Each row is a point. Any point is a mix of the corners, with weights that add up to 1. It lies inside the corners' shape when no weight is negative. Is each point inside? If not, which corners have a negative weight?

Corners:
(1): [18 37]
(2): [-42 -63]
(3): [76 20]
Points:
[-37 -42] -> outside (3)
[-40 -30] -> outside (3)
[-25 -59] -> outside (1)
[18 31] -> inside
[-38 -40] -> outside (3)
[ -7 -53] -> outside (1)
[-4 -5] -> inside
[ 9 14] -> inside

Corners:
(1): [  5 -54 -15  30 -36   8  -6  -9 -37  34 -28]
(2): [ 22  11 -37  62  38  -4  24   0  46  62  24]
(3): [ 17  27  28  32  42 -32 -23 -12  15 -83 -12]
(4): [  3 -41  -1  60 -95  59 -50 -17 -27  48  22]
(5): [ -5  42  39 -26  32  30 -20 -53   5 -51 -28]
(6): [ 27  28  65 -51  26   5 -22 -12  18 -22 -39]
(7): [-32   2   4  57  46  -6  11  22 -22  49  15]
(8): [ 24   1  45   4  22   3  30 -28  -6  -4  25]
(9): [ 15   7 -11  77 -33 -11 -30 -23 -64  49  29]
(10): [-16  33  24  -7   4  17  26   5  -3 -30 -33]
(11): [-26  57   0 -26  24 -35 -41   2   6 -29  15]
(12): [-39  24  45  10  26 -22  20 -53  25 -28 -22]
Points:
[-14  22  36  -1  26 -18  -3 -22  -4 -36 -21] -> outside (2, 4)
[-12  12  19   6  14   9 -13 -14   6 -12 -16] -> outside (8, 9)
[  8  11   8  41  -3  -6 -19 -17 -19   3   9] -> inside
[ -4   8  18  14  -2  11  -3 -15  -7   7  -1] -> outside (3)
[-14  26  11  17  36 -24   3 -18   4 -23  -5] -> outside (4, 6)
[  0   1  13  15  -1   4 -11 -15 -10  25   1] -> outside (3, 10)

Corners:
(1): [ 45  32 -51 -40 -11  16 -55 -13  19 -17  -6  95 -52  61 -33 -11  24 -11
   3  17]
(2): [ -8  11 -41  -8  -5 -10 -11   5   9 -38 -18   1 -36   7  -1 -33  44   3
 -19  57]
(3): [-17  -5   1  20 -55  -3  18  21 -10 -16 -56 -21  69  51  35   5  13  12
  23 -36]
(4): [-49   5 -32  10  -3  -6  -8   1   5  49  -5 -37 -24 -41  52  25 -44  12
  28   1]
(5): [-31 -47  18  -3  15 -37  20  40 -30  27  33 -56 -20  20 -42  -9 -11  12
 -12 -32]
(6): [-11  26  29  38  29  25 -18 -33  16  14 -25  11 -26   9 -25 -20  -6 -48
  34 -10]
(7): [-52   5 -33  -1   6  29  10  -5  29   2  69 -10 -13 -35  49  16  54   8
  28 -18]
(8): [  4 -12  57  22   5 -73 -20 -49   8  -5  -5  15  28   0 -11  10 -17  22
  26   1]
(9): [ 33  16  -9  -5  -6  15 -24 -39  -7   2   6  28 -35  -5 -15 -13  92 -25
 -10  10]
(10): [ -5  -9  24 -32  16 -61  15  46   1  33  -4  75  37   2  23 -24  -4  46
  10 -45]
(11): [-13  12 -32  50  44  30   5  64  -5 -19   7 -36  28  -2  -5  13 -14 -14
 -20  -5]
(12): [-36 -33  30 -15 -38  23 -19  27  11  30 -31   5   7  31 -15 -23  13  18
 -26 -28]
(13): [ 31 -32  72  15  41 -65  63   1 -27 -44  52 -10  39  -5  19 -25 -47  33
  11 -32]
(14): [  6  17  13 -24 -10  14  -2  16  -6  10 -15   8  -3  24 -21 -22  10  19
   5  36]
(15): [ 32 -26  54  31 -10 -22  37  -9  30  42 -22  36  -8  24  -2  20  -7   2
  23 -37]
(16): [-28  16  16 -22 -20  -7 -53  27   5   9  27 -24   3  57   8   8  26  16
 -41 -38]
(17): [ 58  18 -44  -1  -4  22 -32  24  16 -60 -71 -27 -34  32 -28 -10  -1 -12
   0  27]
(18): [-30  58  20  12 -35 -20 -10  21   1  13 -33 -16   3  -8 -20  29  -3  -4
 -34 -18]
(19): [ 11 -21  10  10  77  22  26  16 -19  14 -65  -5  49  28   1  17 -18  -2
   8   3]
(20): [-25  -1  61  10 -15 -13   1  69 -38 -14  14  17   5  66   7  45 -12 -67
   3 -53]
(21): [-64  16 -11  18 -30   9 -11  33  -5  44  24 -20 -16 -12  25  18  13  69
 -16 -43]
Points:
[ -1  -9  23  -4 -15 -13   5  12  -2   5  -4  10  15  29   2   7  12  13
   6 -28] -> outside (2, 4, 6, 11)
[ 12  15 -13 -11  -9 -16  -1  13  10   0  -2  11  -8   6   0  -8  15  18
  -7   1] -> outside (6, 8, 12, 19, 20, 21)
[  2   0  16   3  -4  -9  -1   7   1  -1 -11   9   1  22  -5  -2  10   7
   2 -15] -> outside (4, 11)
[ -7   1   4   5   3  -8  -4  17   2   3  -5   6   0  15   4   3   5   3
   0 -16] -> outside (14)
[ 21  10  22  23  -5  -5   7   4   6 -30 -33   0  23  41  -2  12  -4 -19
  12  -5] -> outside (4, 5, 9, 10, 12, 21)
[-10  14  16  23  -8  19  -2   6   2   1 -10 -29  -9  12  -8   4   6 -30
   5 -16] -> outside (1, 2, 8, 10, 19, 21)
[-5  1  4  2  6 -2 -5 10  1  9 -6  1 -9 10 -3  1  2  3  2 -6] -> outside (3)
[  1   6  -7   2  -5  -8  -4  -7  10   7 -19  -6 -12   8 -13  -9  41  15
   1   6] -> outside (1, 4, 11, 12, 13, 20)
[-17   3  19  12   4  -2  -4  -2  -1  18  15  -2  -9   3  -3  10   7  -3
   3 -17] -> outside (2, 3, 10, 17)

Corners:
(1): [ 54 -14   9  58  17 -42 -40 -12  -8  13 -22  37  14 -50  15 -16 -43 -66
 -31  15]
(2): [-27 -56  28 -59 -22 -62  -4 -43 -37  -4  -6 -49 -43  28 -47   0  16  19
   3 -30]
(3): [-39 -83  33 -22 -55  37  25  33   7 -40  19 -63 -36 -67  50 -35   8 -24
 -37 -11]
(4): [-43 -26  19 -35 -29 -21  -7  37  48 -45   2 -86  48 -47  43  -7  46  25
  36  22]
(5): [-28  45 -36 -27 -12  -6  13  44  -7  45 -35 -37  32 -43 -22 -10 -10 -13
 -24  -3]
(6): [-23  -5  24  -8 -46   9 -44  68  44 -42  -3 -33 -44  21 -30 -61  86  39
  29  19]
(7): [ 66 -11  22  24  -2   2 -35  90 -40  39   1 -10  13  17 -37 -10 -24 -54
 -23   5]
(8): [  0  -5 -28  51 -17  -9 -48  35   0  -7 -68  84  30  44  45 -40   9  64
  53  38]
(9): [ 14  16 -11  -3 -61 -44 -13 -10  28   1 -53  68 -60  26   2 -41  37 -43
  70 -29]
(10): [-53 -16  18  21 -33 -21  39 -19  -8 -55  11 -23  36 -15  39  -8  55  24
 -23  16]
(11): [ 50 -13  -1 -59  40  21  34 -23 -67  44  35 -55  39 -64 -64  48 -74 -29
  48  23]
(12): [ 10 -29 -44   8  12  34 -26  42 -22  18 -12 -53  70 -15  45 -13  61 -49
  44 -19]
(13): [-31  20 -20  26 -39 -50  -1 -47   0  -5 -11 -13 -31  18  -7  -3 -20  85
  25  -3]
(14): [-33 -37 -22  20 -51  33  30  55  29 -32 -69 -33  14 -64  27  63  33 -29
  66 -45]
(15): [-57  -7 -58  51 -59  30 -63  73   8  -7 -18  76  24  44  18  83  20   9
  -3  -8]
(16): [ 55  15  26 -21 -60   0 -46   5   1  34   0  41 -72  50  -2  13  64  13
  12 -56]
(17): [-64  77 -29  35 -32  -5 -27  23  56  49 -50  -6 -11  33  27 -21  19  62
 -20  95]
(18): [ 47 -69  59  31  10 -29  13 -31  52  12  45  20 -20 -16  61 -88  47 -35
 -34 -33]
(19): [ 45  11 -32 -30  16 -18 -37  44 -40  36  19   6 -13  21 -21 -20  37  18
  46  60]
(20): [-65  27  27 -40  27 -16  27 -28 -30  13 -34 -34  18 -41  -9  57 -56 -25
  35 -41]
(21): [ -9  33 -40  31  -4  41   7  19  43 -49 -16 -39 -17  46  18   5 -26  57
  -6   0]
Points:
[  8  -7   2  10 -16  -6 -16  32  -7   8 -10  -9   7   1  -2  -4   1  -5
   8   3] -> inside
[ -1   4  -5   5 -17 -16 -17  16  -3  16 -16  -1   4   2  -1  -4  18   1
  16   9] -> outside (3, 21)
[  5  -6  -4  -1 -23  -3  -6  24  -1   6 -18  -7  -4  -7  -2   1  11 -12
  21  -7] -> inside
[-12 -11  -3   4 -10  -1  -3  21   6  -6 -15 -21  12 -21  12  -4   2 -11
   8   8] -> outside (13, 16)
[ -1   2   6   2  -6 -22 -25  -1  -7   6   0  -9  -3  23  -8  -1   6  27
   8   7] -> outside (3, 5, 9, 14)
[-44 -25   8 -21 -21  11  12   7   5 -25  -4 -46  11 -19   9  16  16  25
  23 -22] -> outside (1, 7, 9, 17, 19)
[ -7 -17  -1  -2 -15   3  -3  20  -4 -11  -4 -23   4 -11   8  -4   7   7
   7  -5] -> outside (9, 17)
